Each row is a point. Any point is a mix of the corners, with weights that add up to 1. It lies inside the corners' shape when no weight is negative. Is each point inside? If not, which corners have a negative weight?

Corners:
(1): -2; 59; 30
(2): -25; 21; -31
(3): -46; -43; -29
(4): 95; -20; 19
Points:
28; 45; 18 => outside (3)
16; 9; 15 => outside (2)
23; -35; -10 => outside (1)
-28; -27; -20 => inside
-6; 22; 18 => outside (2)
70; 2; 31 => outside (2)
64; -12; 11 => inside

Corners:
(1): -46; -65; 60; -46; 55; 63; -51; 10; 40
(2): 70; 38; 21; 19; -23; 26; 53; -40; 30
(3): 54; 27; 24; 27; -41; -45; 53; -20; -86
(4): -38; -45; -27; 9; 87; 40; -33; -15; 65
(5): 6; -37; -33; -72; 39; 20; 27; 14; 32
(6): -4; 73; -2; 8; -64; -2; 68; -34; -17
(7): 80; 85; 0; -21; -41; -51; 41; -94; -21
(8): -11; -46; -1; -2; -17; 10; -52; 25; 30
(9): -24; -16; -24; -35; 67; 65; -65; 56; 32
(10): 20; 59; 40; 14; -2; -60; 55; 4; -15
Points:
14; 15; 18; -1; -11; 7; 24; -16; -7 => inside
11; 12; 3; -27; 4; -13; 8; 5; -20 => outside (2, 4)
29; 8; 6; -20; -5; -5; 35; -27; 12 => outside (9)
-11; -26; -21; -21; 56; 52; -24; -2; 41 => outside (8, 10)
27; 36; 6; -7; -13; -17; 31; -24; -12 => inside
0; 9; 16; 11; 0; 10; -1; -12; 9 => outside (5)
-9; -18; 11; -5; 17; 26; -9; 5; 25 => outside (7)

Corners:
(1): -16; -34; 33; -5; -41; 5; -5; -14; 53; -32; -39; -29; -46; -20
(2): -1; 7; -38; -27; 23; -15; 20; -27; 23; 4; 7; 1; 9; 20
(3): -18; -21; 29; -35; -23; 24; -53; -4; -21; 3; 44; 10; -47; 31
(4): -5; -18; -3; 28; 11; -13; 24; 43; 2; 13; 5; -33; 18; -20
(5): -9; 24; 0; -35; -31; 36; -9; -34; 43; -33; -5; -62; 13; -24
(6): -31; -4; 13; -95; -20; 3; -33; 27; -75; 29; 0; -6; -54; 29
(7): -27; 13; 7; -5; -24; -20; 11; 19; 3; -39; 7; 31; 19; 2
(8): 15; -1; 9; 8; 40; 13; 2; 37; 0; -28; -22; 2; 41; 15
(9): -4; 60; -38; 4; 49; -29; -17; -6; 7; -6; -11; -22; 20; 0
(10): -9; 10; -27; -12; 54; -6; -26; -13; -4; -17; -7; -12; 44; -45
(11): 3; -9; 45; -21; -48; -11; -10; -25; -56; 10; -13; 5; -25; 22
(12): 10; 49; -7; -14; 39; 6; 25; 13; 13; -7; 0; 17; 5; -29
(13): 16; 5; 23; -25; 11; -35; -12; 19; 48; 1; 10; -8; 25; -8
(14): 30; 16; -59; -19; 6; -12; -19; 19; -6; 6; 3; 9; 0; 4
(15): -8; 30; -32; 3; 17; -7; -11; -2; 29; 40; -29; 14; 39; -5
Points:
-4; 8; 4; -14; -1; -3; -13; 9; 3; -4; 1; -3; 2; -2 => outside (2)
-12; 13; -18; -6; 8; -17; 4; 12; 22; -21; -14; -6; 34; -6 => outside (3, 11, 12)
-3; 2; -6; -6; -5; -16; -9; -4; 20; -3; 6; -14; 12; -10 => outside (6, 8, 12)
-3; -1; -7; -17; -5; -3; -6; -4; 15; -8; -5; -7; -8; 0 => inside
0; 7; -2; -36; 0; 9; -21; -12; 5; 3; -11; 0; -4; 2 => outside (4, 7, 9)
15; 2; -14; 4; 15; 13; 2; -3; 64; -15; -6; -20; 29; -35 => outside (6, 7, 9, 11)

Corners:
(1): -18; -22; -51; -34; 20; 43; 31; -23; 38; -1; -38; -2; -31; 7; -10; -75; 31; -17; 17; -28
(2): 77; -5; 35; 60; 50; -3; -15; -33; -13; 6; 75; -57; 7; 27; 4; 44; 3; 38; -17; 8
(3): 12; 40; 64; 68; 5; -10; -12; 22; 7; 45; -26; -55; 22; -57; 26; 11; -13; -17; -39; -6
(4): 20; -6; 18; -87; -39; 5; 23; 48; -47; 7; 23; 54; -29; 52; -41; 23; 19; -42; 20; -84
(5): -23; 18; 46; 32; 41; 33; -20; 3; -11; -10; 56; -30; 43; -41; 58; -23; -11; 46; -26; 5
(6): -34; -22; -23; -40; -69; 7; 8; 20; -51; 7; -51; 18; -60; 29; -28; -27; 54; -11; 32; -6
(7): 13; 35; 35; 41; 24; -8; -62; -12; 14; -26; -2; -36; -1; -92; 38; 5; 40; 14; -45; -28
(8): 39; -32; 45; -5; 26; -4; -8; -75; 18; 15; 28; -26; 37; 2; 9; 22; 4; 46; -26; 22
(9): 17; -7; -1; 21; 12; -16; -16; -10; -42; 9; 41; -57; 61; -13; 28; 26; -10; -15; -56; 6
(10): -50; -21; -58; 30; -3; -1; 50; 17; 41; -29; -47; 22; 44; 11; -4; -22; 92; -10; -3; -8
(11): 22; -16; 60; 23; 6; 21; 53; -51; -50; -7; 87; -76; 18; 15; 28; 0; 41; -8; -27; 26
(12): 15; 56; 33; -11; 12; 30; -31; 31; 19; -13; 0; -80; 13; -6; -33; 38; 20; 47; -39; 3
(13): 5; 30; 10; 39; 18; 64; -43; 1; 74; 29; 8; -36; 2; -42; 52; 28; 17; -15; -45; 37
(14): 4; 58; -15; 31; 22; 37; 4; -46; -1; -40; -45; -13; -8; -25; 37; 20; 8; -7; -48; 21
(15): -24; 66; 3; 37; 7; 47; -45; -47; -10; 2; 2; -7; 40; -48; -26; 31; 26; -31; -13; -5
(16): 14; 39; -32; 29; -12; 17; 2; 7; 61; -22; -4; 18; 16; -39; 17; -52; 25; -27; 11; 50
(17): -22; 41; -5; 31; -27; -12; -5; -15; 53; -4; 22; -52; -7; -43; 17; 46; 0; 4; -12; -11
(18): 11; -5; 27; -41; -95; 3; -42; 20; -41; -87; -1; 1; -23; 79; -21; 22; -42; -41; 19; -88
(19): -59; 8; -17; -27; 0; 3; 11; 30; 24; -37; -78; -11; -23; -31; 11; -10; 73; -52; 93; 12
(20): -30; 9; 59; -43; -8; 8; -17; 30; -47; -64; 7; 6; -74; 2; -62; 29; -34; -65; -31; -41
(21): -13; -65; -49; -33; -43; 54; 69; 26; -6; -67; -38; -6; -28; -5; -50; -8; 15; -20; 50; -24
Points:
9; 10; 14; -9; -7; 13; 0; 0; -14; -7; 13; -5; -2; 6; -8; 17; 16; -15; -5; -24 => inside
-45; -54; -76; -28; -23; 34; 89; -59; -3; -87; -5; 33; -29; 52; -43; -63; 31; -30; 78; 18 => outside (3, 4, 7, 9, 12, 13)
-1; 23; 10; -3; -8; 18; -25; 6; 8; -7; -14; -11; -18; -24; -4; 5; -1; -14; -4; -7 => outside (10, 11)
-8; 14; 4; -6; -9; 18; -8; 9; 5; -19; -17; -16; -5; -15; -8; 5; 18; -6; -9; -15 => outside (2, 11)
4; 4; 0; -7; -9; 18; 6; 1; 5; -14; -9; -13; -8; -2; -9; 12; 23; -18; -4; -11 => outside (5)
16; -21; 23; -16; -5; -2; 1; 4; 7; 3; 5; -40; -6; 11; -8; 20; 18; 4; -9; -12 => outside (5, 14, 15, 16)
-6; 10; 6; 2; 2; 12; -8; 3; 6; -12; -7; -21; 0; -19; 10; 8; 27; -16; 1; -4 => inside

Corners:
(1): -31; 34; -24; 65; 4; -46; -30; -4; 29; -12; 30; 25; 5; -5; 0; -7; 63; 4; -9; -22
(2): -37; 61; 0; -3; 2; -22; -57; 4; 33; 12; 24; 19; -23; -27; -8; -11; 1; -19; -10; -9
(3): 94; 5; -10; 25; -25; 3; -29; -22; -34; -7; -38; -61; 11; 25; 22; 23; -39; -28; 11; -26
(4): -62; 54; -20; 28; -42; -38; 38; 22; 17; 0; -11; 15; -35; -5; -2; -2; 46; -13; 41; 3
(5): -3; 19; -16; 38; -32; -44; 17; -47; 49; 22; 14; -14; -39; -25; -42; -18; 15; -2; -12; 13
(6): -46; -33; 3; -28; 80; 18; 3; -34; -22; 26; 44; 66; 17; 15; 35; -5; -9; -9; -80; -26
(7): -42; 7; -39; 41; -28; -55; 25; 27; 56; 34; 34; 27; 32; -13; -27; -1; 10; -1; -1; -13
(8): 59; 16; 17; 22; 8; 8; -14; 38; -47; 40; -9; -4; 30; 24; -16; -39; -46; -26; -19; 29
(9): 76; -9; 13; 15; -36; 12; -11; 13; -14; 11; 47; -6; 25; 37; -16; 12; -23; -45; -25; -19
(10): 26; 24; -11; -29; -6; 16; -2; -48; 7; -31; -21; 8; 31; 13; -17; -17; -21; -22; -45; 8
(11): -3; -5; 3; -13; 25; 0; 24; 4; 7; 69; 25; 48; 28; 53; 28; 16; 20; 4; -63; -39
(12): -1; 4; 2; -22; -6; -8; -12; 0; -14; -14; 9; -33; 37; -4; 17; 3; -8; -85; -38; 2
(13): -30; -41; 43; -57; 49; 25; 0; -16; -3; 23; 36; 38; 31; 63; -3; -17; 22; -22; -45; -50
(14): -8; 39; -40; 7; 1; -37; -60; -43; 38; 22; 45; 8; -15; -23; -32; 21; 46; 14; 18; 22
(15): 36; -4; -15; 11; 9; -29; 1; 2; -13; -2; 19; -16; 21; 75; -6; -17; -28; -50; -34; 5
(16): 65; 16; 11; -15; -20; -15; -24; 5; -30; 40; 40; -24; 25; 7; 34; -23; -26; 7; 2; -8
(17): 27; 27; -57; -14; -14; -6; 0; -40; -47; 22; 4; -47; 3; 13; -11; 3; 8; 10; -53; -21
(18): 8; 5; -12; 18; -59; 2; -24; -20; -7; -13; 17; -26; 6; 37; 27; 34; -7; 18; -24; 9
(19): -25; 22; 47; 28; 50; -35; 46; -43; -15; 54; 52; 33; 47; 37; -12; -9; -14; -4; -37; -45
(20): 53; 42; 23; 0; 13; 2; 28; 24; -13; -11; -9; -55; -9; -8; 3; -12; -29; -4; 11; 26
(21): -44; 41; 7; 0; -25; -95; 11; 8; 26; -1; 39; 24; -25; -33; -45; 12; 45; 24; 5; 11
Points:
-7; 14; 5; 6; 12; -18; 10; -14; -4; 24; 26; 12; 19; 17; 0; -2; 0; -13; -27; -17 => inside
24; 6; 5; 8; 7; -16; 4; -5; -2; 16; 20; 4; 18; 22; -9; -9; -7; -23; -16; -4 => outside (2, 17, 18)
19; 4; 15; -13; 20; -3; -10; -11; -25; 9; 18; -4; 26; 38; 15; -5; -13; -15; -40; -18 => outside (4, 5, 7, 9, 14)
3; 26; -10; 9; -4; -28; -1; -6; -2; 9; 12; 1; 12; 9; 1; 0; -1; -6; -16; -3 => outside (5, 9, 13)
-11; 21; -3; -3; 7; -20; 3; -9; 4; 16; 20; 6; 7; 6; -3; -9; 7; -5; -21; -3 => outside (3, 9)
22; 10; -22; 4; -13; -16; -19; -10; -4; 8; 14; -6; 15; 5; -5; -2; -10; -18; -34; 4 => outside (4, 13, 19, 20)

Corners:
(1): -67; 40; -13; -73; -50; 48; -11; 19; 16; -10; 54; -30; 4; 35; 56; -52; 58; -6; -33; -28
(2): -66; -9; 1; -44; 3; 18; -30; -7; 61; -2; 35; -51; 2; 55; 14; -48; 10; -15; -5; -37
(3): -28; -11; -2; -2; 6; 12; -37; 14; 0; 54; 11; 4; 20; 54; 39; -48; 7; -25; -30; -2
(4): 2; 12; 7; -28; 17; 15; 14; 23; 21; -41; 53; -55; 28; 26; 95; -31; 17; 5; -48; -55
(5): 16; 6; 19; 61; -15; 6; -10; -29; -25; -25; -14; 13; 8; -35; 12; -19; -23; -22; 52; -11
(6): 23; 0; 0; -3; -14; -17; -20; 6; 50; 10; 69; -16; -6; -21; 15; -36; 38; -15; -47; -3
(7): 21; 31; -4; 24; 33; -49; 16; -60; -12; 40; 23; 12; -38; -32; -29; 55; -49; 36; -23; 46
(8): 22; -49; 13; -35; -20; 45; 20; 64; -5; 43; 47; -34; -12; 17; 6; -10; 24; 14; -18; -9
(9): 39; 54; -24; 35; -8; -45; 29; 0; 9; 37; -10; -15; 12; -30; -44; 24; -26; 36; -10; 10
(10): 17; 45; 22; 14; 23; -73; -26; 14; -24; -5; -43; 20; -7; -71; 2; 24; 11; 23; -17; 27
(11): -16; 58; 78; 37; 10; 15; -33; -17; 6; -69; 26; -12; 31; -2; 12; -14; 31; 14; 26; 33
(12): 9; 21; 24; -44; 11; 9; 11; -14; 34; 19; 36; 0; 35; 39; 25; -2; 43; -48; 11; -59
(13): 14; 38; 20; 19; 4; -11; 19; 11; 33; -7; -24; 54; -21; -11; -66; 35; -24; 2; -40; 2
(14): -35; -5; -6; -20; 12; -34; 14; 44; 32; 10; 48; -3; 28; 17; 42; -14; -17; -44; -25; -6
(15): 15; 9; 13; 21; 15; -31; 63; -10; -7; -20; -63; -8; 3; -37; -26; 18; -15; -2; -34; 69
(16): -12; -39; 5; 14; -27; -2; 4; -1; 33; -16; 38; -26; 5; 70; 37; 43; 37; 22; -8; -18
(17): -14; 4; -3; 52; 51; 23; 23; -15; 5; -27; -7; 32; 57; -26; 40; -3; 9; 27; 51; -16
(18): 59; 53; -52; 14; 37; -27; -22; -8; 1; 7; -10; -7; -4; -31; -46; 66; -33; -1; -17; 39
(19): 25; 7; 34; 13; -8; 0; -33; -20; 33; -39; -26; 23; 53; 2; 44; -22; -35; 17; 77; 31
(20): 46; 37; 2; 18; 37; -71; 36; 10; -41; -29; -10; 57; -46; -28; -55; 10; -9; 13; -14; 41
(21): 38; 68; -21; 21; 23; -35; 16; 29; 16; 38; -37; 1; -51; -36; 0; 38; -22; 10; 13; 32
Points:
13; 9; 16; 19; 12; -18; 12; 0; 6; -4; -1; 1; 8; -5; 10; -3; -6; 2; -4; 6 => outside (1, 18)
7; 12; 8; 20; 4; -3; 1; -7; 7; -9; 9; 2; 9; -9; 14; -5; 0; -3; 7; -5 => inside
3; 10; 24; 10; -26; 13; -7; -21; 10; -31; 29; -33; -2; 22; -25; -19; 2; 23; -25; 25 => outside (10, 12, 14, 17, 21)
5; 17; 11; 8; 3; -7; -1; -3; 9; -9; 7; 4; 8; -4; 11; -6; -2; -6; 6; -2 => inside
18; -17; 9; 27; 20; -10; 8; -19; -8; -11; -25; 19; 10; -9; 1; 12; -20; 1; 14; 0 => outside (1, 6, 9, 11, 14, 21)

Corners:
(1): -43; 20; 5; 14; 26; -39; 31; 34; 57; -23; 14; 37; -12; -5; -28; -5; 13; 19; 13; -40
(2): -95; -61; -7; -26; -23; -21; 10; 41; 34; -44; 6; 74; -5; 30; 41; -31; 44; 17; 30; 4
(3): -11; -11; -16; 11; 29; 32; 2; -12; 7; 19; -47; -11; 5; -32; 21; 0; -23; -12; -7; -34
(4): 1; -4; -52; 35; 49; -11; -16; 38; 38; 57; 20; 18; 4; -44; 15; 44; 19; -15; -27; -20
(5): -20; -2; -1; -5; -27; -42; -22; 21; 15; -36; -17; -17; -41; 43; 7; -42; -45; -58; -15; 31
(6): -55; 13; -15; 24; 41; 20; -32; -46; -6; -14; -31; 35; 30; -16; -19; 6; 14; 38; 31; -60
(7): -18; -27; -28; -14; 9; -27; 33; 6; 36; 51; 27; 42; -28; 14; 44; 7; -20; -28; -47; -9
(8): -19; -19; -22; -29; 16; -17; 53; 6; -12; -21; 16; 37; -2; -37; -32; 7; -37; -1; -24; 13
(9): 36; -46; -24; -30; -10; 41; 11; -18; -30; -48; 43; 49; 16; -63; 23; -66; -70; 10; 14; 25
(10): 58; -18; 27; 20; -10; 34; -36; 0; 34; 1; 40; 5; 63; -32; 55; 45; 6; 2; -44; 18
(11): -10; 16; 12; -23; 35; -30; -3; -1; 26; -39; 39; 25; 22; 24; 49; 0; -6; -2; 29; 33
(12): 5; 14; 3; -21; -33; -17; 51; 25; -7; -40; -30; 57; 34; 26; 0; -31; -46; 4; 29; 26
(13): -50; -64; -43; -15; 53; 34; -13; 14; 20; -35; 69; 39; 48; -55; 16; -13; 12; 91; 3; -25
(14): 8; -3; 27; -29; -23; 14; -4; 4; 19; 15; 15; 0; -8; 35; 18; 2; -1; -36; 25; -16
(15): 8; 3; -20; 31; 7; 46; -14; -50; 23; 36; 38; 4; -9; 24; 54; -33; 66; 55; 37; -31
(16): 1; -27; -15; 11; 4; 17; 6; 28; 55; -47; 64; 52; 65; -6; 18; 10; 43; -20; 1; 16
(17): -62; 10; -34; -34; 0; 35; -3; -42; 7; 35; 31; -6; -21; 29; 52; 50; 24; -20; 18; -30
(18): 28; -6; -13; 4; -43; -55; 28; 9; 14; -9; -58; -4; 1; 5; 2; 20; -80; -74; -5; 47
(19): -57; 27; -3; 10; 59; -19; 3; -35; 64; 67; 68; -5; 26; -40; 48; 12; 76; 68; -21; -44
(20): -30; 40; -12; 25; 14; 4; -11; -41; 0; 27; -59; -5; -38; 4; -34; -6; -53; -13; 21; 8
(21): 33; 65; -16; -23; 18; -5; -14; -27; 52; 27; 2; -29; -18; -7; -29; 29; -18; -38; -42; 29
Points:
2; 20; -4; 2; 6; -15; 10; -2; 31; 15; 4; 2; -4; 11; 17; 11; -9; -24; -7; 9 => outside (2, 6, 9, 13)
-30; -12; -10; -2; 10; -10; 4; 10; 28; -7; 26; 36; 16; -1; 24; 3; 3; 5; 5; -8 => outside (3, 8, 15, 21)
-6; -13; -19; -4; 11; 5; 5; 4; 20; 4; 12; 21; 6; -9; 20; 5; -7; -7; -8; -6 => outside (19, 20)
-21; 7; -10; 6; 14; 1; -4; -9; 32; 11; 13; 12; 7; 7; 22; 7; 18; 5; 7; -13 => outside (8, 9)
-9; -1; -13; -3; 3; -3; 1; -3; 15; -9; -2; 17; 2; -1; 4; 0; -20; -14; 0; 5 => outside (19)

Corners:
(1): -64; 5; -13; -43; -31; -51; 48; 0; -32; -15; -51; 65; -19; -25; 11; 52; -9; -24; -2; 55
(2): 1; 56; -4; 90; 54; -32; -55; -72; -54; 92; 43; -63; 32; -18; -19; -29; 31; -32; 36; -62
(3): -40; -16; 72; 25; -18; -60; -16; 0; -19; -20; -43; -24; 0; -22; -44; 52; 24; 3; -6; 40
(4): -60; -44; -17; -64; -49; 17; 35; 60; -56; -30; 0; -36; -67; -13; 65; -5; -41; 46; -15; -21
(5): -28; 60; 34; 77; -66; 28; -5; -20; -17; 9; -31; -10; 31; 27; -44; -15; 18; 18; -10; 56
(6): -47; 28; -21; 70; -48; -60; -77; 36; -21; 71; -18; 17; 75; -20; -10; 61; 36; 5; 9; -30
(7): 66; -21; 48; -20; -73; 56; 9; 32; 45; -36; 33; 48; -49; -19; -29; -30; -12; -35; -7; 4
(8): -2; 65; 66; 75; 11; -18; -12; 21; -2; -14; 88; -24; 37; 5; -81; 22; 26; -36; 62; 49
(9): -3; -36; -38; 37; -59; -21; 3; -6; 19; 45; 28; -43; 69; 18; 39; 5; 50; -29; 37; -30
(10): 33; -12; -32; 44; 45; 2; -8; 4; -14; 59; -22; 29; -49; -34; 46; 22; -49; 9; 74; -18
(11): 3; 41; -6; 6; 28; 58; -79; -39; 4; 48; -17; -60; 0; -11; 54; 7; -32; -24; 62; 34
(12): -19; 49; 53; -56; -13; 34; 33; 75; 12; -44; -47; -10; 7; -47; -1; -56; -62; 35; -22; 71
(13): -34; 0; 68; 14; 56; -34; -32; 43; 12; 31; -31; 19; 43; 50; -43; -19; -30; -30; -47; -46
(14): 58; -56; 6; 60; -51; 63; 60; 46; -7; -14; 62; 43; 22; -9; 52; -27; 56; -73; -28; 79
(15): -31; 66; 56; -39; 50; -21; 3; 8; 13; -55; -7; -7; -61; -44; -4; 26; 13; 46; -36; -26
(16): 22; -13; 22; -47; 49; 3; 41; 73; 8; 69; -14; -20; -64; -53; 9; -14; 36; 16; -25; -45
(17): -28; 6; 14; 3; 7; -32; 13; 35; -48; -17; -21; 6; 61; 40; -46; 50; -49; 27; -38; 30
(18): -40; 2; 3; -56; -2; -15; -1; 15; -15; -42; -43; 10; -45; -61; 5; 34; 17; -17; 72; -55
(19): -12; 19; -14; -25; 56; -67; -17; 5; -38; -1; -32; 34; -11; -24; -57; -51; 8; 59; 2; 66
(20): 25; 42; 87; 13; -48; -47; 1; 28; -44; -18; 12; -10; -19; 55; 14; 14; 72; 27; 16; -35
(21): -69; 57; 54; -42; -8; -21; -9; 37; 0; -25; 40; 54; 51; -43; -41; 38; 51; 29; 27; 12
Points:
-8; 18; 14; 14; -7; 5; -4; 16; -12; 12; 3; -2; 7; -5; 7; 11; -3; -8; 10; -8 => outside (3, 19)
-12; 20; 30; -4; 1; -11; -5; 21; -14; -4; -8; 6; -6; -9; -11; 8; 0; 6; 3; 10 => outside (9)
-10; 17; 20; -18; 9; -5; 1; -3; -8; 14; -19; -15; -33; -23; 12; -15; 10; 10; 16; -24 => outside (6, 8, 14, 17)
8; 30; 44; 1; 13; 37; -9; 10; 3; -13; 25; -14; -14; -43; -32; -13; -14; 14; 7; 66 => outside (1, 6, 9, 13, 18, 20)
-12; 14; 18; 11; 1; -11; -11; 6; -8; 14; -2; -6; -4; -21; 3; 5; 16; -7; 20; -4 => outside (17)
-22; 26; 28; 20; -6; -22; -7; 21; -20; 11; 8; -14; 23; 5; -17; 4; 19; 9; -7; 25 => outside (7, 10, 18)
